Each row of a before or after table is a point. The points were changed in one or more steps. Then noise was added and the rows were shuffled. The steps act on columns, c1 being the first. Name the steps. A step turns or swaps two columns, mirrors them in a line or flattens them onto one, adds a multiple of one to another, or multiplies or shifts one. Angles are multiples of 10 degrees, from the lower column toward the higher: turns from -170 to 170, lines from 10 to 170 but not 90. Use the fewest steps. Two steps may share a column if one is a turn and the other turns, adds or multiplies; they go together, in the order done. Otherwise the lowest column goes first.
In the rows, 128 means zero.

Before:
[[162 192]
 [149 135]
 [132  97]
 [154  99]
 [127 152]
 [174 104]
 [132 123]
 [145 139]
 [ 81 197]]
After (9 x 2):
[[140 125]
 [187 103]
 [127 141]
 [ 34 206]
 [118 191]
 [112 146]
 [147 139]
 [158  99]
 [171  99]]
Steps: add -0.7 times c2 to c1

Before, 10 rows:
[[161 128 151  92]
 [149  82 134 108]
 [131 142 127 195]
 [195 123 156  97]
 [131 198 136 174]
 [139 150 117 161]
 [ 91 145 109 180]
 [137 166  70 190]
 [201 122 124  89]
 [124 193  91 158]]
After:
[[106 161 101 191]
 [118  93 166 126]
 [116 160 130 146]
 [ 68  87 172 121]
 [138 180  92 142]
 [116 107 146  81]
 [119 192 134 141]
 [ 93  95 195 122]
 [134 176 138 195]
 [ 83 188  86 168]]
Steps: mirror c1 and c3 in the line at 70 degrees; swap c2 and c4

Before, 12 rows:
[[138 162  90 122 119 111 140 171]
 [ 93 104 142 137 159 110  94  73]
 [128 101  90 105 171 105 131 162]
 [ 76 150  89 173  41  92 118 157]
 [103 132 112 170 149  86  75 181]
 [137  72  90 156 124  73 112 120]
 [130  52  76 173 114 133 125 176]
 [187  60 189 137  83 164  84 165]
 [162  44 158  88 121 133  97  87]
 [ 84 164 141  84 138 114 162 145]
 [177  95 149 154  68 167 136  80]
 [ 86 157 183 123 141  73 159 100]]
After:
[[142 127  79 166 120 112 134 169]
 [ 92  78 111 142 141  77 120 181]
 [195 117 183  50  95 167 136 157]
 [ 83 121 141  92 145 101 124  65]
 [206 108 146  84  89 173 136  84]
 [ 69 171 137 161 135 116 122 145]
 [124 155  92  92 159 104 131 164]
 [133  83  84  54 125 132 120 173]
 [ 71  93  90 145  66  90 122 152]
 [139 108  94  73 127  78 118 119]
 [168 171 150  42 127 130 135  93]
 [ 73 135 182 161 137  76 110  95]]
Steps: multiply c1 by 1.3; turn c2 and c4 by 90 degrees; multiply c5 by 0.7; flatten c6 and c7 onto the line at 10 degrees

Before (10 x 11):
[[172 175 115 141 112 108 142  91 110  72 122]
 [124  83 148 130  72 142 155 168 107 114 101]
 [ 94 115 144 101  74 140 224 158 122 133 119]
 [184 161 116 120 127 141 124 104  95 137 106]
 [160 171 129 152  76  92 137 115 132 121  65]
 [107 137 188  84  99 124 172 150 126 111 124]
 [115 103 183  92 106 152 189  75 112 117 127]
 [150 182 104 115  59 128 113 107 113  98  87]
 [ 74 109 190 121 127 183 196 132  69 124 113]
 [125 160 108 120 150 118 115  63 132 107 120]]
After (10 x 11):
[[174 168 114  93 115 108  98 145 121  56 120]
 [111  84 183  75 104 155  83  86  57 118 127]
 [111 123 190 153 101 125  83  86  70 106 124]
 [121 160 108  63 152 115 132 114 156  98 124]
 [123  71 146 169  70 142 116 126  88 108  91]
 [156 166 130 115  76  88 103 155 133 118  49]
 [ 95  82 143 157  74 143  45 102 107 138 120]
 [154 183 104 108  62 125 129 117 132  87  79]
 [ 73  87 189 134 129 182  68 121   2 125 106]
 [183 157 116 107 132 139 120 120 112 138  97]]
Steps: mirror c2 and c7 in the line at 170 degrees; add -1 times c3 to c9; swap c4 and c8; multiply c10 by 1.3; multiply c11 by 1.3

Before:
[[ 72 119 115 204  49 133  87 123 117 135 125 200  70 101]
 [161 140  94 116 188 155 131  87 133 157 129  72 115 118]
 [161 148 187 150  84 159 107 106 116 150 129 130 135 128]
 [ 88 123  72 145  65  82  95 178  80 123 133 193  74 141]
 [ 92 134 128  76 174 137 134 134 151 142 133  76 124 116]
 [ 64 134  60 175  51 160 132 143  82 164 124 131 110 143]
 [168 148 134 126 167 113 121 165 214 108 125  78 115 131]
 [141  73 133 143 181  95  87 172 175 161 140  64  99 132]]
After, 8 rows:
[[ 79 153  61  93 185  98  76 121 192  88 123 162 127 108]
 [153  71  72 158 196  99 113  86 173 154 136 188  97 100]
 [106 149  93 101  81 103 164 162 141  81 129  77 134 153]
 [202  99 132  74 112 142 192  88 101  62 137  88  66 109]
 [107 135 127 135  91 118 153 117 116  99 132  56 129 137]
 [219 108 134  97 101 113 158  94  36 128 123  89 138 115]
 [128 157 188 112 174 115 115 148 152 100 129 143 148 138]
 [ 80 117 114 115 216  81 110 124 139 121 126 231  89 156]]
Steps: turn c8 and c14 by -160 degrees; add -1.5 times c8 to c1; turn c2 and c13 by 60 degrees; turn c2 and c6 by -110 degrees; mirror c4 and c12 in the line at 70 degrees; turn c5 and c7 by 140 degrees; multiply c10 by 1.6; turn c9 and c10 by -160 degrees

Before (14 x 20):
[[182  80 118 120 228  71 183  92 149  45 129 113  92 145 140 136 135 130
  129 118]
 [130 106 134  73 150 135 197 132 150  99 124  90  91  83 143 121 116  70
   97 114]
 [173  99  82  89 139 162 206 126 151 134 147 169 162 127 154 161 172 139
   84 106]
 [139  99  65 159 155 153 111 142 147 148 130  70  99 129  99 157 161 128
  144 196]
 [175  99 120  76 128 170 109 134 126 119 128 161  91  86  82 195 157 114
   95 105]
 [174  74 129 133 171 157 106  86 162 150 109 146  92 153  74 113 126 141
   95 105]
 [ 74  72  84 103 128 125 122 123  71  88 145 169  95 161 128 143 162 147
   89 112]
 [119  71 134 115 134 106 126  99  85 124  98 169  94 147  74 249 113 108
   84 101]
 [147  75 127  71 155 111 119 150 155 143 123 173 137 153 124 130 151 146
   87 155]
 [151 118 140 110 139 105 123 140 148 133 151 154 104 120 148 139 130 119
   83 100]
 [169  93  94  95 142  95 111 152 158 145 140  81  95 162 124 113 113 138
   94  95]
 [179  69 129  84 168 170 118 131 146 108 109 160 121  91 154 119 115  97
  131  96]
 [ 75  93 129  90 129 147 122 131  12 119 151 174 168 155  90 107 116 150
   90 113]
 [134 107 126  80 131 140 104 126 162 124 147  95 122 156 155 144 112 152
  122 216]]
After, 14 rows:
[[132 126 137 169 154 134  59 133 152  98 145  90  97  86 143 102  70  72
   97 116]
 [182  87 117 134 229  71 104  93 148  45 127 114  94 144 140 117  72 134
  129 118]
 [148 104 139 155 138 103 137 142 148 132 126 155  99 120 147 126 132 119
   84  98]
 [149  54 127 169 157 111 177 150 152 141 145 174 135 154 125 134 129 145
   86 158]
 [169 117  96 162 142  92 112 152 161 144 132  81 107 161 124  98 150 139
   95  96]
 [141 128  66 105 153 154 202 145 147 147 121  69  89 130  99 138 133 129
  143 197]
 [173  64 127 111 169 155 138  88 163 150 132 148 106 153  74  97 148 142
   94 104]
 [174  76  85 171 141 163 155 126 152 133 133 168 141 127 156 173  39 141
   84 106]
 [177  54 130 148 168 168 109 128 145 107 144 162 129  93 155 115 142  96
  133  97]
 [ 73  68 128 172 128 147 112 133  13 121 132 174 173 158  89 129 138 150
   88 114]
 [ 71  50  83 157 126 126 195 123  71  87 130 169  91 159 128 124 123 145
   89 114]
 [175  81 118 168 130 169 195 134 129 118 139 161  62  82  86 167 138 113
   95 102]
 [119  53 134 117 132 106  99 100  86 127 139 168  41 145  76 218 132 110
   85 101]
 [134 125 125 175 129 140 114 127 164 124 135  95 113 157 156 140 157 152
  121 215]]
Steps: add -0.5 times c12 to c2; turn c4 and c11 by -140 degrees; multiply c11 by 0.4; turn c7 and c17 by -110 degrees; multiply c7 by 2; turn c13 and c16 by 30 degrees

Before:
[[130 112 182 133  95 101 108 148 139 107  95 131 104  98  95 119 150 110
  144 107 189 147 100 104  61 181 130 101  98 171  58  78]
 [169 123 173  67 138  65 109 142 165 121 173  80  25 104 100 118 109 184
  160 122 135 136 113 119  93 130 110 172 118  85  91 142]
 [123 123  77  99 165 181 159  98  93 151 108  94  48 130 132 119 142 144
   60 146 151 112  91 154 136 107 150 161  92 120 122 129]
 [195  76 131  96 150 122 101 177 187 160 142  99  93 104  96 105 119 134
  142 172  87 117 135 113  95  75 145 173 107  72 106 123]
 [140 134  97 129  99 168 199 104 105 102  77  79 150 167 180 171 175  68
  111 137 190 155  47 113 146 160  85 174 141  98 147  68]
 [129 107  86  70 176 107  93  76 147 212 122 100 106  99  75 114 109 106
   91 156 125 120 153 196 126 125 127 118 168 147 100 190]
 [115 133 120 145 152 113 118 153 144 105  70 125 139 163 175 152 165 132
  165  65 195 197 115 123  82 178  98 133  81 141 101  66]
 [143 126 161 140 124 163 137  78  89  89  31  76 158 168 172 147 152  80
  165  89 177 191  57 131 124 126 101 125  78 121  75  85]
 [ 96 102  98 111 109 186 145  97 133 150  68  99  93 100 133 154 116 161
  123 167 121 121 110 180 124 132 139 174 148  98 132 174]
 [135 150 129 154 117 117 145 140  98  95  58  57 146 164 159 180 184  96
  126  92 124 155  61 100 104 176 130 112  82 127 126 122]
 [136  95 102 169 100 171 174 115 110 105 112  32 123 156 179 175 185  75
  179  82 160 155  92 139 139 155 137 151 101 137  95  75]
 [ 81  60 112  97 169  79 118  89 122 168 137 147 122  85 111 104  74 164
   94 153 102 119 131 167 160  92 148  77 171 158 114 156]
 [125 114 151 174 106 182 169 106  91 157  70  73  95 207 191 183 197  97
  134 142 165 152 100 107 133 145  78 126 108 106 119  99]
 [190 104 170  96 166  91  81 118 157 163 145  97  99 103 114 100  84 208
  151 124 153  60 118 101  66 176 139 168 101 128  96 112]]
After, 14 rows:
[[ 91 104 176  96 158  90 165 119 159 102 144  97  99 162 113 100 106 162
  150 122 153  59 118 101  49 164 129 167 101 160  97 160]
 [149 112 176 133  87 103 182 147 138  98  96 131 105 106  95 119 134  10
  144 107 188 146 101 104  65 141 135 101  98 195  59 120]
 [117  95  97 169 104 172 152 114 108 155 112  33 122 105 177 174 143  40
  180  82 159 155  92 140 136 144 147 152 100 152  95  61]
 [100 123 173  66 131  64 123 142 165 105 172  80  24 121  99 118 130 231
  159 122 134 136 113 117  80 157 109 171 117  96  91 153]
 [161  61 120  98 171  79 110  88 121  85 137 148 123 167 111 106 100 166
   94 152 102 119 130 167 174  80 134  77 171 129 114 150]
 [ 76  74 134  95 149 122 146 177 187 102 142 101  93 160  95 106 117 249
  143 172  86 118 135 113  74 123 142 174 106  52 104 149]
 [155 133 123 145 152 112 188 153 143 164  70 126 139 104 174 152 154  69
  166  65 195 198 114 123  89 158 110 133  82 170 101 105]
 [158 103  96 111 113 185  80  99 133  99  68  99  93 150 132 152 120 191
  124 169 122 121 111 179 135 149 134 174 148 107 131 137]
 [128 107  96  69 185 106  92  77 148  99 121 101 106 213  75 114 122  86
   91 155 122 120 154 196 125 114 121 118 169 140 100 190]
 [114 125 158 140 120 163 161  77  89 167  30  76 158  88 172 147 151  89
  165  88 178 192  57 131 119 131 108 125  79 122  76  99]
 [130 152 127 155 116 118 125 141  97 165  58  57 146  95 158 179 147  51
  126  92 124 156  61 101 103 165 142 110  83 158 126 111]
 [112 135  92 129 106 168 144 105 106 168  78  78 149 102 182 171 165  72
  112 137 189 157  47 112 140 171 100 175 142 126 148  38]
 [130 114 147 174 102 182 132 106  91 209  70  73  94 160 190 183 176 106
  133 143 165 152 100 107 135 156  98 127 109 124 119  78]
 [131 123  85 100 174 181 112  98  94 131 108  96  47 152 134 119 121 173
   61 146 150 113  92 153 138 116 152 161  93 107 122 102]]
Steps: mirror c1 and c25 in the line at 100 degrees; turn c3 and c5 by -10 degrees; mirror c7 and c32 in the line at 120 degrees; swap c10 and c14; multiply c17 by 0.4; turn c17 and c27 by 30 degrees; turn c26 and c30 by 40 degrees; add -1.5 times c30 to c18

Before (10 x 64):
[[113 126  93 155 149  83 136 157 118 136 109 100 117  69  84 143 157 158
  161 170  79 112  95 138 157 162 132 171  95  90 123 159  67 181 152 147
  142 130 124  86  80 101 126 127 124 109 112 120 154 165 160  70 121  79
  136 117 142  92 161 143 154 169  74 141]
 [142  78 137 113 124  94  97  86 146 127 171 113 173  73 115 142  87  86
   67  97 100 121  96 114 112 113 113  88 158  85  88 181 112 130 130 145
   93 113  85 140  77 113 133 132 114  90 129 153 174 117 120 145 118 152
   84 132 133  96 146 125 104  93 155  75]
 [125  84 110 202 114 123 147  90 164  90  92  78 183 122  94 128 116 152
   72 125 153 126 104 135 113 126 152 174 107  94 134 142 131  93 132 100
   89 105 103 134 106 144 162 117 104 178  93 161 112 116 187 142 130 128
  116 103  62 139 115 153 144 119 153 134]
 [ 61 100 148 117 200 141 127 123 104 132 120 153 113 138 144 136 158 113
   94 100  87 111  82 146 140 101  82  93 164 124  63 168 126 118  80 139
  133 142 177 165  86 123 160  75 142 154 114 130 137 156 154 114  96 160
  103 168 155  93 142 144  90 133  90  81]
 [137 156 121 125 154 152 163  94  78  59 130  72  98  89 152 105 139 160
  161 101 170 113 175  91 117 133 150 135  85 165 140 152 146 134 156  74
  138  92 150 138  74 159 109  88 126  99 109 181 157  69 158 100 157 124
   97 138  67 130 151  86 129 136 169 113]
 [ 60 109 158 135 127 175 124  68 107 147 103  91 161  64 120 117  98 123
  114 121  95 184 172  86 115 139 147 146  88 108 126  96 138 120 118  84
  124 163 161 103  72 142 120 137 142 148 141  96 126 129 119 132 130  89
  118 137 121 103 110 149 110  99 162 136]
 [ 46 145 175 146 129  90 146  87 133  96 117 122 158 138 122  50  88  73
  162 136 165 116  87 100 143 160 143 115 161 153 118 108 118 146 156 122
  101 133 128 134 140 102 125  76 178 152 125 128 105 143 143 116 122 155
  172 117 137 171  85 143 105 145 122 124]
 [141 136  82 162 196 107 132 151 101 114 159  99 102 136 162 137 141 140
  153 113 140 171 119  91  94 147 102  76  93 108  77 143 104  88 147 138
  147 144 128  89 100 110  94 120 177 136 116  83 116 122 117 159 162  72
  141 144 158 118 135  77 158 141 161 142]
 [ 62 115 124 145 181 170 143 128  92  76 108  75 154 131  71 121 127  76
   69 164 154 136  83 116 119 119  84 113 148 147 143 103 143 136 144  72
  154 104  86 156 152 132 130 152 122 127 113 123 165 130 187 124 122 123
   83 129 148  83 135  92 132 100 135 123]
 [122 138 165 118 124 159 121 139  94  74 143 158 107 140 118 133 154  75
   69 141 120 196 110 105 111 165  80 141 136  75 145  98 124  88 164 147
  100  91 110 155 118 132 164 117 115 124 101  93 127 105 185  80 139 159
  115 135 160 105 181 104 104 112  78 139]]
After (10 x 64):
[[143 139  84 160 196 109 130 153 105 109 160  96 103 109 153 118 139 142
  151  66 142 165 120  89  98 151 104 130 100 108  75 145 106  89 124 141
  146 152 130  98 102 108 102 119 178 133 114  82 116 121 151 152 164  77
  138 179 156 115 135  61 141 138 160 146]
 [145  83 142 112 131 101  95  83 178 126 170 108 172 147 135 156  89  90
   63 152  95 118  93 117 116 114 108 120 159  83  90 176 103 130  74 148
   95  97  78 146  74 113 132 127 115  91 132 157 172 119 112 149 120 149
   83 166 133 103 143 156 114  92 157  81]
 [ 61 118 123 146 183 177 142 128  45  72 108  73 152 111  48 121 129  78
   67  70 151 135  81 116 113 109  83 121 147 152 145 100 140 135 125  74
  154  91  85 152 154 123 129 145 128 124 111 121 166 127 109 124 123 124
   85 145 150  81 138 124 134 104 140 125]
 [131 160 123 127 153 151 167  93  95  55 133  75  95 123 115 117 135 152
  165  10 165 110 176  89 118 134 156 137  82 162 144 148 143 132  89  78
  135  70 145 135  70 162 111  91 125 101 118 183 154  72 164  93 155 124
  101 126  69 127 146  64 138 131 167 111]
 [ 62  94 148 119 199 141 125 122 128 136 122 152 110 169 112 155 156 112
   90  66  84 108  81 146 139  96  85 158 162 127  66 167 131 118 158 134
  133 155 180 164  82 126 156  69 139 156 116 128 131 156 156 113 102 166
  101 178 158  92 138 158 101 127  82  80]
 [ 63 105 155 130 122 172 125  65 111 146 104  96 165 152 137 127  96 124
  116  74  89 179 170  82 117 134 147 147  86 109 128 104 139 119  72  85
  128 186 159 103  73 141 123 138 143 151 139  97 123 130 121 121 127  92
  125 120 122 105 114 160 130 101 162 138]
 [ 48 144 177 147 129  93 149  89 128  98 118 121 156  97 111  89  84  74
  158 140 160 114  85 102 139 162 137 115 167 152 107 116 116 143 129 119
  102 130 131 140 145  99 127  76 180 149 129 135 105 149 129 122 125 154
  170 135 136 177  85 126 151 146 121 129]
 [127  84 110 201 113 125 147  85 170  90  88  79 185 124  64 116 109 151
   75 201 151 136 110 134 115 124 151 117 108  93 136 144 128  82 117 100
   88  91 106 134 113 148 159 110 105 180  91 154 112 116 124 146 127 130
  120  70  64 142 114 185 139 116 158 128]
 [116 132  96 161 153  84 139 160  79 134 114 102 114 126  77 121 158 159
  159 124  83 116  90 141 157 161 134 131  97  92 128 167  67 186  65 149
  145 129 128  87  80 104 129 126 126 103 113 118 161 163 103  75 118  78
  138  82 143  99 156 130 130 173  73 132]
 [121 136 170 119 123 149 120 140  74  75 135 161 107  88  76 138 158  80
   66  59 116 197 113 113 112 161  90 143 136  78 146 100 124  95 124 153
  100  73 108 153 116 126 163 110 115 122 101  94 127 106 149  81 140 163
  114 115 166 105 183 139 119 121  75 137]]
Steps: multiply c9 by 2.5; turn c9 and c20 by 60 degrees; turn c14 and c35 by 110 degrees; turn c15 and c51 by 60 degrees; flatten c16 and c61 onto the line at 140 degrees; add -0.5 times c19 to c60; turn c28 and c56 by -70 degrees; multiply c38 by 1.6
